Each row of a before or after table is a point. The points were changed in one or more steps. Then noise was added and the rows were shuffled. The steps act on columns, c1 being the first. What was done? A step turns or swaps two columns, mirrors them in a line or flattens them onto one, adds a multiple of one to another, or multiplies or shifts one. Angles are multiples of 10 degrees, from the lower column toward the higher: turns from -170 to 170, lines from 10 to 170 but not 90. Use the fewest steps. Two steps may share a column if one is a turn and the other turns, adds or multiplies; they go together, in the order done. Otherwise the lowest column goes first.

Before (9 x 3)
[[ 52  18  16]
 [-38  -8   8]
 [  1 -16 -12]
 [  1 -53   7]
 [ 28  61 -22]
 [ -9 -59 -15]
 [ 64  56   7]
 [ 26   5 -14]
 [-12 -30 -24]]
After (9 x 3)
[[-12 -52 -24]
 [ 22  -5 -17]
 [ 20  42 -22]
 [ -2 -30  -9]
 [ 45  61   6]
 [ -4 -72 -14]
 [-22  -3   5]
 [ 37  32  15]
 [ -1 -46  10]]
Steps: multiply c1 by 0.7; add 1 times c3 to c2

Before (8 x 9)
[[  2  35  48 -25 -12 -26 -16 -20  19]
 [ -7 -23  46  40 -30  -1  13   8  -9]
 [ 13  24 -12 -41 -37  -4  21  20 -15]
 [ 10  -1 -17 -28   0 -10  32   7  32]
 [-22 -35  34 -36  15 -32   9  -9   8]
 [-41  31 -23  20   0  30 -20  19  40]
 [-48 -19  28  39  35  34  25  60  37]
 [-37  25 -23  38  22  -3  30 -17 -15]]
After (8 x 9)
[[ -93   25  -31   14    4   33   29  -17  -13]
 [ -57  -37   17  -43   35  -15    8  -13    9]
 [  32   22   14  -26  -33  -36   21   19  -15]
 [  23    0  -10  -21  -10  -19   35    6   30]
 [-104   30  -21   36  -14    3  -21   19   40]
 [ -18  -22   53   22    5   33    8   10   -9]
 [   6   38   43  -35   22   -8  -13  -19   21]
 [-121  -16   -1   49   46   19   24   57   36]]
Steps: multiply c1 by 2.5; turn c3 and c5 by 40 degrees; mirror c4 and c6 in the line at 30 degrees

Before (12 x 18)
[[ -9   2  36  16   6 -11  13  -3 -40 -10 -10  19  15 -22  25 -29  27 -12]
 [  3  15   2 -23  -9 -15  17 -19  25  36  28  -1 -30 -16 -24 -33  28  10]
 [ -8  -2   1  -6  31  15 -41 -12 -33  -6 -26   4  -1   4  16  22 -26 -31]
 [-14 -12  32  24  -4 -19 -15 -14  17   5 -10 -18  -9  14  30   9  31  17]
 [-25  32  26 -17 -36   3 -28  38 -16  14  -1  -8  38 -62 -29  16 -15   3]
 [ -3  57 -13 -12   8  13  13  -7 -27   5  10 -33  10   4  30  15  23 -16]
 [-25 -12  11 -38   5   8  23  15  -6  10  43  -7  27 -13  33  13 -15  -2]
 [-20  52  36  34  10   5  36 -13  -3  -5   4 -25  -2  12  37  -9 -24  19]
 [ -3 -14  11 -41 -11  39  24   4 -37  48   6  44 -30 -36 -27  15  37 -39]
 [  6  29  22  -2  21   8 -10  48  38 -24  42  37 -22   0  37  30  42 -10]
 [  3  51  13  29  14  56   6  45  28  41   0  33  42 -23 -13 -40 -19  25]
 [-31  27  15 -43   1 -22  30   3  12 -22  -4   2  16 -28 -34   0  -3  27]]
After (12 x 18)
[[-25  35  -9 -18 -35   5 -25  40 -12  36  15 -18 -39 -61 -29  14 -15   1]
 [  0  50   8  31  12  59   5  45 -44 101 -18 -28 -13 -22 -14 -39 -20  29]
 [-11   3  -8  16   6 -10  15  -1  21 -23  -1 -44 -35 -22  24 -33  29 -12]
 [-31  28  -9 -43  -1 -15  29  -1 -18 -55   2 -15  -5 -28 -32  -1  -2  28]
 [  3  18  23 -25  -8 -15  17 -17   3  91  18   0  39 -13 -24 -32  27  11]
 [-24  56 -19  32   8   1  33 -14   3 -18  38 -16   4  13  38  -8 -19  20]
 [-23 -11  30 -38   5   9  23  16  -9  26  34  -6 -26 -15  36  15 -12   3]
 [ -4 -16  18 -40 -10  38  23   6  46 119 -26 -35   2 -39 -29  22  36 -41]
 [ -7  -1 -20  -8  28  18 -40 -12  25 -17 -17  -6 -20   6  18  22 -23 -31]
 [-11 -11 -24  23  -7 -18 -12 -10  -5  13  22 -20  21  17  28  10  32  13]
 [  6  28  44  -1  23   9  -9  47 -13 -57   4 -38  42  -1  33  29  42 -11]
 [ -2  54  -2 -11  12  14  12  -6  15  11  22  31 -28   3  33  15  23 -16]]
Steps: turn c3 and c12 by -120 degrees; turn c3 and c11 by -60 degrees; turn c9 and c13 by 140 degrees; multiply c10 by 2.5

Before (11 x 32)
[[   1   21    9    1   11   35  -23   17  -43   39    7  -15    4   22
   -37   32  -74   12   20  -23   23    2   19   15    4   41  -26   49
    11  -66  -29  -21]
 [  -6    3  -87   28  -28   40  -27  -11    2    5  -16  -19  -21   56
    20   34   -7   20   16  -14   29  -17   21  -72    6  -20  -19    4
    18   28   12   18]
 [   3   10   -1   30  -30   20    1   19    2  -12    9  -19   -8  -24
     8   18    9  -30    9   13    6    5   -5   18  -34  -15    7   18
   -20   11   -5  -29]
 [ -10    4   -7   18   43   10  -12   14  -27   -6    8  -35  -19  -16
     8  -88  -24  -15   -1   -9    3   50   26   21   16    8   -5   40
   -30    2   -3   36]
 [   0   86  -46  -20    6   24   25   10   13   13   14  -26  -29   12
   -39   -2   13   -4   25   17    8   13   19  -17   12   34   -3   36
   -18   26  -38   22]
 [  21    1   10 -121  -24    9   -9   27    2   -1   -6  -10  -25  -30
   -14 -100   15  -40  -14   24   63  -18  -23  -33   16   -1  -23  -65
   -32   27  -11   73]
 [  -8   24   -3   30    8  -18   67   12    5   -1   -2  -40   -5   28
   -13   35    7    5  -12  -30   29  -12   24    6   -5    5  -25   44
   -34  -28  -38  -19]
 [  60   -3   11   -9  -27   18  -11   -4   12  -12   15  -24   -1   -7
    20   34   -1   18   21  -51    0   23   22   13  -10   33  -38   45
   -44   26  -13  -21]
 [  -3    0    6    3   54   28    2  -24   -2  -10   15   -4   16  -27
     4    4  -19   12   18  -52   18   23   24   14  -31    3  -16  -22
   -40   25   73    5]
 [   5   15    1   14  -30    4  -29   25  -16  -13   18  -28    9    9
   -12   35  -19   18  -34    8   16   33   -4  -12   10  -16   -2   26
     1   -2   51  -24]
 [   2   23  -29    0  -24   30  -27  -17   17  -11  -76  -24  -24  -15
     5   22   13  -30  -90   28   26  -11   27   -9    8  -17  -11   48
   -37  -28  -23  -16]]
After (11 x 32)
[[   3   84  -43  -20    5   22   26    9   13   13   12  -54  -27   11
   -17   -1   12  -40   29   12    5   10   26  -19   -2   35   -5    0
   -19   23  -38   22]
 [  -9   25   -6   29    6  -21   67   19    5    0    3  -79   -7   25
    -1   37    6   -9  -14  -28   30  -13   23    6   -6    5  -27   -6
   -35  -29  -41  -17]
 [   2   17    2   31  -33   17    2   28    3   -8    5  -38   -6  -25
    45   11   13   -2    8   11    6    7   -8   22   10  -13    8    0
   -20    9   -4  -25]
 [  60   -4   11  -12  -24   16  -15   -8   12  -10   12  -47    1  -10
     4   33   -4   30   23  -50    0   23   18   14  -11   36  -38    0
   -46   26  -17  -18]
 [   4   12    2   13  -34    6  -31   42  -15  -15   17  -57   12   10
   -19   34  -16   -1  -35    8   14   37   -2  -11  -10  -20    1    0
    -1   -3   55  -23]
 [  20   -1   12 -117  -32   10   -7   43    4    7   -5  -23  -28  -34
     0  -95   18  -24  -19   21   64  -18  -19  -37   34   -4  -28   -2
   -30   30  -10   82]
 [  -1   19  -25    0  -25   29  -25  -30   14  -14  -76  -50  -25  -10
     6   22   15   -4  -94   29   27  -14   28   -7   31  -14  -11   -2
   -37  -26  -24  -18]
 [  -4   -1  -87   29  -21   36  -24  -19    7    6  -19  -39  -22   61
   -12   33   -2   23   15  -20   27  -17   18  -74   -9  -18  -22    3
    15   25   16   16]
 [   3   23    9    3    8   34  -20   26  -41   40    5  -30    1   24
   -19   30  -69  -32   22  -23   29    1   21   18  -23   44  -28   -2
    16  -71  -31  -20]
 [ -11    2   -6   21   44   13  -13   24  -28   -7    6  -62  -18  -14
    -7  -87  -30    0   -4  -12   -1   47   25   18   17    9   -9    0
   -32   -2   -5   33]
 [  -5    2    6    0   50   29   -1  -37   -2  -11   15   -7   19  -25
    17    6  -18    4   17  -55   15   25   24   15  -24    3   -8   -3
   -41   29   76    5]]
Steps: multiply c8 by 1.6; multiply c12 by 2; turn c15 and c18 by 70 degrees; turn c15 and c25 by 60 degrees; multiply c28 by 0

Before (12 x 64)
[[  3  22  18   6  60 -19  61  27  -9  26  64  12 -24 -41  -1  -2  59 -11
  -22 -44 -18  23  33  39 -23   8  16 -15  62  22 -58 -29  41 -48   9 -46
  -36   8 -33  -4  23  12  -4  21 -15  20  -9  43  18 -33 -10  37 -16  19
   18 -30 -10 -22  60  13  33 -33 -16  48]
 [-56 -37 -43 -37  17  14 -30   2  -1  55 -24 -68   3 -24  11  20  13  64
   16 -37  26   1 -46  20  13  32 -43  21 -13  -3  12 -20  -1  -7 -19  54
   59  -5 -22  35 -26 -18 -11  -4  14  17  16  23 -31  14 -21 -58  14 -22
  -16  -7   5 -36  15 -56  48  21 -15 -53]
 [-81   5  53  22  47 -56  39  14 -48   8  65  18 -19  12 -48 -41  21  28
   -7 -29 -13  24   1  42 -63  14 -17  24  54   7 -43  -5   9 -16  59 -34
  -24  25 -31 -22  16  40  16  23  39  28  31  18 -17  19  16  29  37  31
   -2 -63 -23  -4  59 -14  57 -57  -5  45]
 [ 34   1 -23 -14  62  -6  -4 -24  37  30 -25 -32  23   0  37   1 -14  17
   34 -35  11 -26 -47  -2  25 -12 -27  -5   6   0  21 -52  10  -7 -14  17
   56 -32 -32  11  25   9   1   7 -33 -38 -16   8 -36  50 -18 -28  -1  -8
  -14 -16   6 -10  59 -69  16 -12  12  -6]
 [ 23 -56 -14 -11 -27  39  19 -31  20  42 -15 -42  17 -29  49  24  30  30
   57  -7  21 -34 -23   4  20  -2 -14  19   5   3  25 -41 -17  13 -14  18
   69 -34  30  28 -39  -9  -3  13 -10   1 -20  13 -58  75 -28 -15  -4 -45
    4  14  21 -22  19 -42   0 -10   7 -38]
 [  3 -38 -40 -38  67  27   5   5  43  12  -1 -18  43 -50  51 -34  -6 -24
   63 -22  -8 -21  26  21   6 -34  -6 -43  10 -12 -26 -34  12  18  14  -8
   23   6  14  -3 -24 -31 -47  31 -44 -32 -33   7  -9  26 -47 -23   1 -25
   34 -27  22 -18  33 -56 -19 -28  -2 -19]
 [-28   8  28  35  53 -29  35  31  39 -10   9  44 -33 -11  12 -26  54 -29
   36 -39 -20  20  43  38 -45 -36 -34  -2   7 -10 -24 -50  60  -3   6 -31
   -6   5  -3 -10 -19  62 -47  41  -9 -10 -14  37   1 -26  -5   7 -37  17
   11 -32   8   9  47   3   7  18  13  31]
 [-78 -38  26 -45 -19   0 -19 -45 -39  28  42 -37 -30  40 -44  21 -15  -9
  -13 -13  73 -38 -40 -56 -24  57 -64  21 -13 -38  -5   0   3 -61 -22  30
   22 -29  27  45 -48 -37   6 -35  43  23  11 -11   1 -15  17 -60  14 -52
  -54  28 -11 -18 -15  -9  78  29  21  43]
 [-45 -81  27 -34  15 -11 -35 -12 -16  75  33 -53   2  36 -30  49 -35  37
   -4  19  42 -44 -23 -11  18  26 -52  57   0 -29 -11  -4  -7 -34  -2  29
   44 -47  -5  17 -62 -15  48 -27  32 -13  17 -24   6   9   5 -36   5 -41
  -59   1  22 -44  15   0  59  47 -37 -25]
 [  6   2  16  23  54 -42  57  36 -15 -10 -30  -3  -7  -2  27  -4  55 -41
   19 -52 -25  22  91  14 -23 -11  -2 -47  29  28 -32  14  61  19  21 -70
  -19   9 -51   4 -14  37 -46  68 -41 -21 -23  16 -22 -11   5 -14  -6  -3
   21 -53 -10   3  63  11  -7 -23  48  21]
 [ 20  -6  28  13  36 -28  41  54   1  -3   4  31   2 -21  35  -4 -12 -36
   48 -83 -16 -23  30  32 -30 -18  19 -49  18  25 -13 -16  40  16  17   5
  -19  10 -17   3  -4  30 -21  66  -7   0 -35  32 -32 -57  -3 -10 -40  38
   31 -40  28  -4  36  13 -22 -44  24  22]
 [-59 -64   9 -50  -2 -31  -8 -20 -44  19  39  -6  19  62 -31  32 -15  33
  -34   2   6 -24 -13   5 -35  50 -79  33 -19 -24  19  -2 -26 -40 -36  16
   11 -21  23  26 -24 -21  54 -46  -8  28  48  -8   0 -39   3 -19   5 -53
  -32  28 -45 -12 -34   4  40  44 -15  24]]
After (12 x 64)
[[ 11   0  20 -24  56 -44  54  36 -19  -4 -29  -3  -8  16  24  -5  46 -43
   22 -47 -19  20  93  11 -11 -12  -7 -44  24  33 -31  15  61  17  16 -72
  -16  54 -53   1  45  38  12  69 -39 -28 -29  11 -19  -5   9 -11  -9  -3
   25  29 -10   0  68   2  -4 -16  46  23]
 [-60 -37 -42  41  18  13 -32   0   0  -8 -30 -68   4  -9   9  19  10  64
   17 -40  26   6 -48  23  13  33 -38  25 -10  -5  14 -22   0  -7 -24  56
   60   4 -23  41  26 -22 -11  -7  14  17  12  24 -29   0 -20 -60  16 -24
  -23   4   8 -40  11  -7  14  20 -12 -53]
 [-43 -79  25  -2  21  -7 -39 -12 -13 -19  31 -54   1 -52 -29  44   4  38
   -3  17  43 -44 -27 -13  10  24 -56  60   2 -40 -15  -3 -11 -39   1  26
   43 -14  -9  17   8 -10 -79 -27  29 -10  18 -22   9  11   6 -34   5 -40
  -63 -48  21 -49  11   7  11  44 -38 -28]
 [  2  27  19  19  59 -18  61  29 -12  -6  53   9 -18  38  -2  -4  41 -14
  -23 -45 -14  21  38  38 -27  11  15 -14  64  29 -57 -25  41 -39  19 -41
  -38  30 -28  -2 -11  15  16  21 -18  20 -11  45  17  -5 -13  40  -8  16
   16  36  -5 -19  61  -7  13 -35 -18  47]
 [-59 -62   5  -3  -2 -35  -9 -21 -48 -10  36  -4  19 -75 -32  30   0  35
  -34   4   8 -24 -12   7 -34  53 -83  36 -16 -18  23  -3 -33 -45 -28  17
   10 -37  26  22 -27 -18 -50 -42  -7  29  50  -5   6   4   5 -17   7 -51
  -31 -18 -47 -16 -39  -2  19  50 -17  23]
 [ 23 -56 -11  26 -24  39  23 -33  20  10 -14 -44  19  12  53  20  36  30
   59  -5  20 -37 -28   5  24   6 -17  25   3  -6  29 -39 -21  15 -14  17
   65 -24  26  31  26 -15 -30   8  -6   1 -22   9 -50  -2 -29 -14  -7 -44
    2  -3  18 -18  16   4 -23 -14   8 -35]
 [ 17 -14  30   8  39 -24  38  46  -5   9   6  34   1  19  36  -8  -7 -37
   43 -86  -9 -20  24  31 -30 -23  14 -48  17  33 -13 -17  43  19  11   4
  -22  35 -14   4  21  37   9  60  -6  -2 -36  28 -27 -11  -1 -10 -38  39
   32  -8  29  -4  37 -10 -17 -40  23  15]
 [-81  10  56 -21  48 -57  39  10 -51 -16  60  24 -24   2 -49 -42  15  25
  -10 -28 -10  21   0  42 -57  18 -13  19  52   7 -45  -4   9  -9  58 -35
  -23  69 -26 -25 -26  46   0  27  42  21  33  21 -22  -2  15  37  41  35
    0  16 -26   2  57   1  40 -61  -4  40]
 [ 33  -1 -15  16  63  -2  -2 -23  39   6 -28 -23  26 -13  40  -1  19  11
   29 -33  16 -24 -47   2  29 -18 -30  -3   2 -11  22 -53   7  -4 -19  14
   61   6 -33   8 -11  13  22   8 -32 -33 -15   6 -29   4 -15 -26   1 -11
  -18 -37   6  -9  53   0   0 -16  10 -13]
 [  6 -35 -41  62  68  28   8   8  44  14  -4 -22  43  14  50 -42  -2 -24
   63 -32 -11 -21  22  22   8 -38  -5 -39   3 -23 -28 -33  11  19  10  -7
   18  30  14   1  49 -34  11  35 -48 -36 -32   8  -7   2 -45 -25  -1 -22
   26  -2  20 -20  27   3 -24 -28   1 -21]
 [-23  13  25 -26  56 -26  30  28  40  -5  16  49 -29  37  19 -23  41 -31
   36 -40 -19  19  39  44 -49 -39 -38  -3   3  -6 -30 -54  61  -6  12 -33
   -8  33  -2  -5  52  64  15  39 -10 -13 -14  37   4   1  -4   9 -33  18
    6  25   7   9  46   0  15  21   8  34]
 [-78 -41  25   5 -24   0 -22 -47 -40 -30  36 -42 -36 -67 -45  23   9 -14
  -16  -9  75 -36 -41 -56 -30  59 -62  21 -15 -27  -5  -4   2 -64 -19  35
   17 -29  27  47  26 -38 -35 -32  44  21   9 -14   0   9  13 -57  11 -54
  -62 -26 -15 -16 -14   4  44  27  20  41]]
Steps: turn c4 and c14 by 140 degrees; flatten c10 and c61 onto the line at 120 degrees; turn c38 and c56 by 70 degrees; turn c17 and c56 by 40 degrees; flatten c30 and c50 onto the line at 170 degrees; turn c41 and c43 by 130 degrees; multiply c60 by 0
